Rows are points. Two turns around zero, p and q, are shown by what they do to some points. Where does a point land after both, in the order given? Backwards means that the second turn is done in reverse. Each puzzle has new turns, and all numbers are rounded.

Turn p:
[-63 -18] => [-4 65]
[9 5] => [  3 -10]
[ 21 -10] => [-14 -18]
[34 23] => [ 15 -38]
Turn q:
[-57  -5] => [-2 57]
[43 25] => [ 23 -44]
[-6 -1] => [-1  6]
[ 20 -19] => [-20 -19]
Where do these land?
q, then p: [-39  31] => [ 29 -40]
p, then q: [18  9] => [-20  -4]
q, then p: [ 21 -40] => [-10  44]

Turn p:
[-52 -37  16  26] => [-13 -60  -2  35]
[-25 -26 -21 -13] => [-33 -23 -15  -8]
[ 21  -4  12 -21] => [ 19   9 -19 -15]
[-17  10   1  25] => [-4 -8 24 19]
[50 -8  0 31] => [ 13  43 -17  35]
[ 23  66  -9 -47] => [ 18  40  32 -65]
Turn q:
[-26 -13 -38  27] => [-26  -4  -4  48]
[ 54 -17 -27  32] => [ 51 -13 -26  39]
[ -9   0 -22  33] => [ -9   9 -15  35]
[-10  38  -3 -17] => [-24  -3 -23 -27]
[-18  27  33  10] => [-14  39  -4 -23]
[-23 -20  19 -72] => [-19 -34  52 -47]
[ 31 -15  38 -13] => [ 41   7  20 -26]
Where do these land?
p, then q: [ -3 -21  -2  35] => [-4 24 -6 32]
p, then q backwards: [-59   1 -18  -7] => [-29 -10 -22 -49]
q, then p: [26 39 11 -9] => [-22  21 -12 -36]
q, then p: [ 68 -65 -16 -35] => [ 37  28 -82  38]
p, then q backwards: [ 6 21 15 25] => [  5 -31  10  15]
q, then p: [-11  14 -22 -22] => [-22 -25 -13  -3]
p, then q: [-27  11  32  13] => [37 12 23  7]

Turn p:
[ -2  13  28  10  40 -17] => [-20 -49  10   2   7  -5]
[ 21 -18  24 -32   4   2] => [ 27 -14   8 -25 -15 -23]
[  0 -13   0  97  16   7] => [  9 -32  -4  62  30  64]
[-40 -12 -23 -11 -17   8] => [-17  32 -10 -15 -22  25]
[  3  -5 -45 -28 -39 -16] => [  1  53 -29   4 -22 -23]
[ 11  33  -7 -13  40  20] => [-16 -16  -9 -28  43 -14]
[  8   2  23 -22 -43  -4] => [ 16  25  33   0 -20 -24]
Turn q:
[ 18  20  33  -9 -58 -34] => [  7  14 -12  42 -28 -59]
[  7  28  -8 -17  29  82] => [ 60 -28  10  -5  55  35]
[ -2 -20  19 -15  14  39] => [30 -6 35 -5  0 22]
[-33 -14  27 -17  12 -23] => [ -6  46  23 -11 -12  -1]
[ 12  -9  -6  18 -14  -4] => [-14 -18  -5  11 -12  -2]
[-34   4  20  48   0 -27] => [-52  28  11  30   9   5]
[ 10  -6 -40  11  25 -31] => [-36 -12 -24 -37   2   0]
[ 10 -10  30 -17  11   1] => [ 14   5  31  -9  -5 -15]
[ 12   7 -74  -3 -18  -2] => [ -1 -29 -68 -16  -8  16]
Where do these land?
q, then p: [ 23 -10  30   6  16   5] => [  8 -27  22   1 -24  -5]
p, then q: [-11  59  -9 -15  -3 -16] => [-25  57  -1  -6  18   3]
q, then p: [ 18 -73 -50  -8   4  32] => [ 64  49   8 -42 -25  15]
q, then p: [ 12 -36   3 -10  15  31] => [ 41  -1  23 -21 -10  -4]
q, then p: [ 35   8  -9  21  20 -53] => [-42  -2 -18  -7 -54   0]
p, then q: [-42  46 -13  23 -36  19] => [ 8 35 16 26 61 16]
q, then p backwards: [-22  -7  25  -4  17 -14] => [-15  19   4 -10 -29  12]
q, then p: [-13  13  22 -13 -33  -5] => [ -6   3   5  39  20 -10]

Turn p:
[  0 -65 -19  27  16  -5  -6  23  13] => [-48  19  -5  10  37 -13 -14  31 -28]
[-11  25 -28   9  -7  24   9   2   4] => [  5  25  -8  24  -6   1   5 -28  13]
[-16 -32 -29 -24  14 -13  21  -5  11] => [-16  35 -12 -25  16  15  22  11 -17]
[ 26  27 -21 -17  10  -4  13  10   5] => [ 5  0  6 20 -7 27 34  1 11]
[  6  15 -15  -5  18  28  20  12 -29] => [  0   4  20  18   0   1  28 -36 -14]
[ 20 -53  68  -6 -97 -12   8   0   2] => [-54 -56 -32 -53 -52 -59 -16  29  23]
[  2 -11  -5  18  13 -16  24 -22   6] => [  1  -6 -29  -6  31   5   8  -1  -7]
[-11  28  -7  -6  17  10   4   6  10] => [26 18  9 13  1  3 12 -6  7]
[  5  20  -5   4   3  10 -67 -47   4] => [ 15  -6  23  -6  10  38 -60 -14  35]
[-17  16  14  30 -12 -16 -43   1  -8] => [ 21 -11  -3  15 -14  -2 -54   7  -6]
[ -4  18   2 -16  14 -14  12   6 -26] => [ 21  -7   7  -3 -12  12  19  -8 -24]
[ -1  13  45 -15   9   9   4  14   7] => [ 26 -14  24  -8  -7 -29  14  13   9]
Turn q:
[  8  -9  -9 -27  -2 -46  -2  32  21] => [  0 -26 -17 -10 -52   5  -5   3  28]
[  0  -8   5   3 -15  26 -31   5 -37] => [ 17  33  33  -9   5 -28   3   5  -2]
[  4  -5   6  -3  -7 -40  44   5  12] => [ -2 -15 -30  20 -35  29   9  -7 -10]
[-13 -25   6  20  44  11 -35 -21 -26] => [-21  15   2  10  32 -54  27   8  11]
[ -9  24  -3  15   1 -29   5   8  52] => [-36 -14 -25  -1  -8  35 -29   8  15]
[ 19  20 -15  13 -15 -46  12   9   3] => [-11   7 -33  -8 -37  11 -22 -19  -9]
[-21  17   6  10  46  57 -10   3 -39] => [ 13  32  11 -10  67 -15  32 -13  22]
[ 46   7   9  -6  -3 -31   7  -3  27] => [  3 -26 -22  22 -25   0 -38 -17   1]
[-25   8  27 -15 -33  18   6 -17  -4] => [ -2   5  47  12   2  26   7  -2 -16]
[-17   1 -22 -25   2  51 -12 -35 -30] => [ 11  -7  41 -29  42 -19  25 -11 -25]
[  0 -20  11  -2  14  51 -13   4 -11] => [ 28   6  22   6  37 -19  11  19  10]
[  8 -10 -21  15 -31 -22  29  10  32] => [  1 -12 -29  -4 -29  29 -19  25 -24]
Where do these land?
q, then p backwards: [  6  -8  34 -25 -12 -28 -11  22  30] => [ 28  31   4  -4 -33   3 -35  14   5]
p, then q: [ 25 -11   4  10  41 -11  22  -4  33] => [ 15  -8 -47   6  20   5  22   4  29]
p, then q backwards: [-16  28 -22  37  33 -17  -3  -4  35] => [25 -3 28 34 13 38 30 19  3]
p, then q: [  8 -20  33   0   2  39   9  16 -25] => [-28  -3   3  37 -32  -2  28  -8  -3]
q, then p: [ -8  12   6 -12 -23  42  -6  -8  14] => [  8 -21  43  -5  12 -21  -1   6  -1]
p, then q backwards: [-38  16  19 -17  35  11  -9 -20   0] => [ 17  14 -11 -14 -17  44  -6  17 -30]
p, then q: [ 32 -18 -35   8 -28 -23  22  43 -26] => [ -4  46   0 -24   0  25  40  28 -35]
p, then q backwards: [ 37  20 -18  -3 -15  -5 -13  22 -22] => [-11  -5  32 -19 -15 -30  18 -10  20]
q, then p: [ 11  19  -9  50 -18  12 -12 -12 -30] => [ 44 -10  16  14 -19  36  -9 -19 -13]
p, then q: [-27 -29 -38 -24  -6 -12 -28 -29  15] => [  3  -6  41 -39  29  12  -8 -21  29]
p, then q backwards: [-29  -9  26 -24  -9  -8  28 -25 -24] => [  7   6 -56 -18  -3  -5   2   3 -27]

Turn p:
[-23  15  25 -36 -44 -30  -5  82 -25  -6  32] => [ 14  41 -30 -89  25  11  16  40 -13 -19  11]
[ 35 -44  -5  14  -1  -9 -12   1   1  20  -5] => [ 17  -8  13  13 -10 -37 -24  -1 -23 -27  -4]
[  8  13  12 -17 -16  28   9  67  15 -29   2] => [ 10  42  -4 -28 -10  54   3  11  -3 -39  -1]
[ 32 -17 -24  39  23  11 -27 -70 -23 -84   0] => [-32   1 -26  42 -24 -15 -73 -76  32  18  23]
[-22 -20  10  41 -27  28  26 -40   2  61 -22] => [-28 -46  58   7 -20 -11  10   6 -44  32 -28]
[ 18  18 -18   1   3  12   4 -46   5  43  28] => [  3 -29 -12  29  15 -14  22 -25 -20  20 -42]
[ -7   5   6   4   2   2 -51 -24  19  15 -10] => [ 29   8  19   8 -14 -24  18 -27   5  28   6]
[-25  11   6  -7  -8 -36  24  53  36 -17  21] => [  1  24 -28 -12   8  27  30  42 -20 -18  44]
[  1 -24   4 -22  65  18 -13 -58 -14 -48  18] => [ 14 -48 -17  25  14  12 -38 -55  54   7  28]
[ 11   3  -1 -17 -17  -7  24 -35   6  13 -42] => [-34 -21  16  11 -21 -22  27   3  21 -13 -18]
[  7  31  25  26  34  -3  21 -25 -11  49 -21] => [-21 -11  48  34  48 -11  18   2   1  17 -21]
[-34   9 -39 -26 -13 -13   1  96 -11 -18   0] => [ 27  48 -36 -40 -10  33 -10  78  10  -7   2]
Turn q:
[  6 -28   7  -4 -47  38  29 -37 -38 -12  74] => [-53 -79  33   4 -50  -5  -7  -5   4 -33   1]
[ 35   5  32  21  34   4 -20  29 -13 -43 -22] => [ 29  35  36  -5  19  47   4  -3 -13 -22  32]
[ 28  25  24   6  22  67  19  32  13   1 -11] => [  8  43   9 -39 -36  24 -48 -13   2 -23  19]
[-58  -4 -35 -38 -58 -19 -28 -10  13   2 -34] => [-30  -5 -64   8  45 -40  25  16  -3 -21 -45]
[ 18  10   1  41  13  -5  10  51   1   8 -15] => [ 12  48  14   3 -15  32  -7  32  -1  19   2]
[  0 -35 -34  -4   9 -21 -29  -8  22  10 -35] => [ 39  -4 -21 -19  27 -23  28  27 -15  11 -14]
[-33 -10  38 -28  16   2  19  14 -13  61  38] => [-26 -12  15 -24 -11   1  -9 -30  66  39 -29]
[ 23   3 -27 -32 -36 -44  -5 -39 -10  -7 -19] => [-17  -9  -7  22  22 -60  39   8 -21  -4  23]
[-39 -21  30   6  -4  30  66 -55 -42  18  38] => [-35 -60  -8   2 -74  16  22 -50  34   2  -3]
[ 19  30  21  57  33  16 -27   2   2  10   8] => [ 53  25  32  28 -21  23 -28 -11   3  -4  -7]
[-19  14 -72 -29   2 -38 -31  -1  12 -24 -15] => [ -4   0 -30  11  57 -28   7   8 -62  22 -20]
[ 21  10  14   6  15 -30  -4  23  53 -24  -8] => [ 25  17 -10   8  36  13 -26  25   5  15  42]
Where do these land?
q, then p: [-34  -6  -9   7  18 -12  17  28 -61 -36  -6] => [-28 -38  34 -11   2  48 -10   6  12  28 -32]
q, then p backwards: [ 41  44  -8  12 -28  46  11  12   4  11 -26] => [ 35 -24 -14  26 -34 -16 -20  39   8 -29 -29]
p, then q: [ 17 -42 -13 -58  -2  -5  12   1  32  24  19] => [-16 -21   9 -21   0  13  27  48 -39  -9  42]
q, then p backwards: [ -8  28  -7 -16 -35  36   0 -40  28  67  -7] => [ 45 -25 -46 -24 -27 -25 -40 -28 -30 -12 -21]
p, then q: [ 39 -45 -18   6  22  25  22 -37  -8 -11 -45] => [ 39 -24 -19  29  26  25  19  38  20 -47  -7]
q, then p backwards: [-46  -6  -6  12 -38 -41 -24   6   6  47   3] => [ 10  43 -52 -23  21 -13  12 -19 -23  33 -22]
q, then p: [-47  13  51  39 -23  18 -25  42 -25 -27  41] => [  5  21  61  11 -49  58 -16 -37   9  24  23]
q, then p: [  8  17 -40  18  12  46  27 -38   9   0   9] => [-14   3 -22 -39 -26 -51 -22 -12  -5   9 -25]
p, then q backwards: [-34  11  34 -37  -5 -14 -53  15  32 -31  13] => [ 26 -22  40  -8  46  -3  27 -15   8   4 -57]
q, then p: [ 37 -14 -23  26   6 -33 -29  28  22 -32  40] => [ 41  21  39 -19  46   7 -42  -1 -18 -19   1]
p, then q: [-46  -1  10  17  20 -10  39  13  19 -32  10] => [-15 -24  18 -21 -20  27 -42  -2   3   4 -40]
p, then q: [ 30  11  31 -55  54 -15 -21   8  -2  44 -36] => [ 40  11  -6  -7  14  29 -13  10  11  22  90]
q, then p: [ 43  -9  -1  29  -2 -39  24 -39 -55 -25 -17] => [-61 -25  -7 -23  37  21 -17   1 -57 -11   0]

Turn p:
[ 11   7 -29   2  -7 -17   9  54   3  11  21  20 -10 -11] => [ -4   7 -42   2 -21   8  32  30  -4 -28  -1  -5  20  10]
[-10  17  10  19  10  -4  16 -15  13 -25   8  -8   7  -7] => [  2   5  17  15  -8 -19  -3   3  -2  33   6 -11  14  10]
[-12  13  12  -1 -13 -13  18 -25   4   1  13  -7   1 -14] => [-28 -12  14   3   7  -5  -4  -2  -7  18   6 -16  15   7]
[  6   4 -14   7  23  27  13 -18   8   3 -11  -1   6  10] => [ 27   5  12   1  14 -15 -12  -1  -9  -2  -9  -1 -11  24]
[ -1  15   1  15 -13 -14 -13  -6  10   4  13 -13  -8  21] => [ -9 -26  -5  27  -9 -10   0 -10  11   2  -7   5   5   0]
[ -5  26  13   1   5 -15  15   0  -6   9 -11  12  14  10] => [ -3  -2  24  19  -1  12   7  10   7  -8  12 -19  -4  11]
[-15  12  14 -16 -19 -10   9  52  17  -9   1  -6   6   2] => [-14  14 -13  20 -39  39  -5  14  -5   0  -2  -3  14  -2]
[-13  -4   4  18   0  -7  21   6 -16   7 -10 -17  10   3] => [-9 11 13 22 18  6  3 18 -5  6  4 15  2  0]
[ 19 -54  14  -4 -16  -4   3   8  -8  -8   1  49   4   3] => [ 16  -9  12 -43  -5  24  44   4 -17  -3 -11   9  -1 -33]
[ 62  -8   3  10 -10 -11 -21 -18   2   8 -11 -10  17 -10] => [  3  -9  11 -19  15 -19  -1  10  42 -10 -43  -9   3 -26]
[ -8   1 -33  10  78 -17   5 -20  11  10   0 -12  -7   3] => [ 41  13   7  17  24 -49 -16  -5  -5 -28  36   1  28  14]
[ -4   5  14 -12  11  20   5  24  -4  14  19  -7   0   6] => [-13  19  -2  10 -19  -2  -5  -1 -23 -19  -5   1 -15   1]
[ -3 -11  10 -25 -18   5 -20 -18 -37 -39  -8  -9   7   7] => [-14  -4  17 -33 -11   9 -13  -8  24  23  17  30 -24 -11]
[-12 -23  16  -8  -7  -3 -97   3 -28   9 -14  -2  11  -9] => [ -1 -11 -31  -9   6   6 -18 -18  34  -5  24   7 -47 -76]
[ -6   3   4  -5  -7 -19   8 -17  16  13  -5 -14  10   5] => [ -8 -18  15  12  11   6 -18   1   0  -1  -2  -7  18  -2]
[-13  -9 -25 -23 -11  93   9   1   3  -6   3  12  11   1] => [ 19  10 -21 -36  -5   9 -28   2 -49  15 -22   7 -55  36]
[  4   4 -14  12  -3 -13  19 -11  12  -3  -9  14 -79 -22] => [ -3  10 -27  -8  24  -1  39 -48   7   7   1  -5  40  34]
Turn q:
[ 20 -14 -10   8  18   4  12  31  10 -22  35  13  -4  14] => [  8  -6 -14 -21  13   3 -13 -11  18 -24 -12  30  11  34]
[ 25  -9 -21   9  21  -5  31  30  26 -14   5 -17 -20   2] => [  6  -5 -17 -12   3  -1  -3   9 -16 -49  -1   9  15  40]
[  2  -8 -12   4  -8  18 -15  20   9  -3  30   6  23   6] => [ 11  -1   5 -13   7   6  -4 -17  20  -1  -7  19 -32  18]
[-18 -14 -25  24  29 -26  19 -18  -1 -10 -20  23 -27  -2] => [-11  27   3  13 -27 -31 -19   3  -4 -20 -20  -6  42   3]
[-29   6  22   5 -28  -9  29  -1  -8  -8  -7 -12   9  17] => [-42 -21  11   6   5  -3  26 -15 -18   8 -11   1   3  -7]
[-25   5 -30 -22 -20 -18 -27 -28  -3 -26 -19  18 -35   7] => [ 13  39   8  28  -4   5 -13 -14 -27  -4 -26  13  13 -47]
[ -5   2  19  -8 -18 -19 -18   4 -29  31  21 -33  -5 -14] => [-30  -5 -11  10  -4  18  -9  13  -5  20  43  14 -25 -15]
[-10 -10  16  -8  14  15  20   8  24  18 -23   4  -4 -14] => [ 14 -20   0   6   5 -40  13  18  -8  -2   5 -12   2   7]
[  1   9  26   5 -37  33  -3 -24  34 -16  23  15   6  13] => [ 12  -4 -17 -34   8  -1  36 -12  -2  27 -39  10 -21 -14]
[ 10   0   7  25 -13  25 -21  32 -11 -12 -28  20 -11 -29] => [ 34 -21  -9  -7 -23 -10 -19 -44 -13   9  17 -16   1   1]
[ 13 -27 -28 -16  -6  17  15 -31  -3   0 -18  -8  15  25] => [  5  -4  44 -15   0  13  -6  30  -7 -12 -32  -9  -2  -8]
[-24  35   5 -10   8 -12  23 -19 -32  36  -4 -15  19 -20] => [-32 -11   7  39 -21   6  26  22  25   6  24 -20  -1 -17]
[ -5  20  10  19  30  -9 -18   5  20  31   6   3  -7  19] => [  2  23 -22  21   4  -7   3  14   6  28   2  -4   2  38]
[ 14 -16 -10   0 -10 -25 -28  14 -28  -6 -26 -20  20 -37] => [ -3  10  24  -8  -5  11 -27 -20  -9 -14  52 -23 -11 -16]
[ 11  -6   9 -11  22  14   0 -22 -16 -28   6 -27  22  12] => [-15 -10   0 -16  30  23 -14  12  19 -10 -16 -28  -2 -12]
[ 19  28  22 -26   0  -4 -19   0  10  31  17  29   0   2] => [ 30   9 -12   6  11   9  25  14  20  36  22  21   6  -2]
Where do these land?
p, then q: [ -4  28 -39  35   9  24 -19   7   1  -8  -5  20 -16 -18] => [  1  24   3   6 -17  30   1  29 -17 -28  -7  18  13  38]
q, then p: [-20  25 -21  12  12  -4 -34   0  27  -1 -21   7  -3 -15] => [-14  -8   3  24  10 -28   6   0  40   7 -15  -1   7  27]
p, then q: [ 13 -10  -4 -12 -62  -9  11 -11 -52   3   4  -3   1  21] => [ 15 -28  11  22  16 -65  -6  -1  -4   3 -29  26  10  -7]
q, then p: [ -2  11 -14  23  10  29 -17  -8  39   9 -11  12   1  16] => [  1  -1  12  18  13  13   2  -7  38 -24 -26  13   5  23]
q, then p: [  0 -10  -5 -35  32   1   5  -2   8  22  12 -16 -19 -23] => [ 16  16 -33   4 -33 -10  22  18   7  -3   3   6  20  -9]
q, then p: [-14  29 -21  -2  10  21 -11  11  44 -29   1  -7 -19  10] => [ 31  11  11  -2  19 -14  10   2  41   5  -4  19   2  39]
q, then p: [ 17  34   0   4   6   1 -13  17  44  11 -20   9  -5 -15] => [-11  -7  19   2  -5 -28  11  20  16 -19 -25  17  10  35]
q, then p: [ 19 -11   6 -11  10   9  28   3  -6   9  -1 -16  28  -1] => [  4  17   7  -1 -25  10 -10  -7 -26  -2  -4  20  14 -15]
q, then p: [-18   6  -4  -6   2  26 -16   1  20 -17 -25  36   4 -15] => [ -3   0  22  -6  25 -16   2  -1  37  -2 -21 -11  29  -5]
q, then p: [ -5 -23   6 -14  -5 -29  21   8 -15  27  35  12  14  12] => [ 12 -12   1  10 -26  21  21  -6 -39  -3  19 -28   1 -14]
p, then q: [ 21 -28   7 -23  31 -32   5  -7 -22  -4  -2  -6   3  19] => [  5  -1 -14 -25  31 -14  23 -25  25   3   8   5  15 -25]
q, then p: [ -2 -13   3  17 -32 -23  38  -8 -16 -24  -3  -6  14  -1] => [-21  -2  22 -17   2  25 -17  -2 -23  30  31  -1  -5  -4]
p, then q: [  1 -21   9  13 -60  -7 -10  -1 -43 -21  22 -27  39   4] => [ 22 -17   8  32 -16 -71  -5 -12  -8  11  25  35  -7   0]
q, then p: [ 15   7  29 -12  17  -8   2 -24 -17  -2  32   6 -11  -4] => [ 18   2 -31  -6  -3   4 -21  24 -23 -12   4 -23   7   2]
q, then p: [ 16 -37  22  -1   8  -2   4  25   4  14   8  -3 -22  -2] => [  7 -18  -7 -15 -22  -2  11   7  -2 -33  23  12  -3 -23]
q, then p: [-28  34   6  14  14  19  -7  26   5   0 -28   3   0   8] => [  9 -15  17  25  36 -24   5   3   9   4 -18  28   7   1]
q, then p: [-10 -21  19  -2  -4 -16  14 -37 -22   9   3 -22  -8   3] => [-17  17 -28  11   2  23  -9  11 -17   3  30  -6  -5 -18]
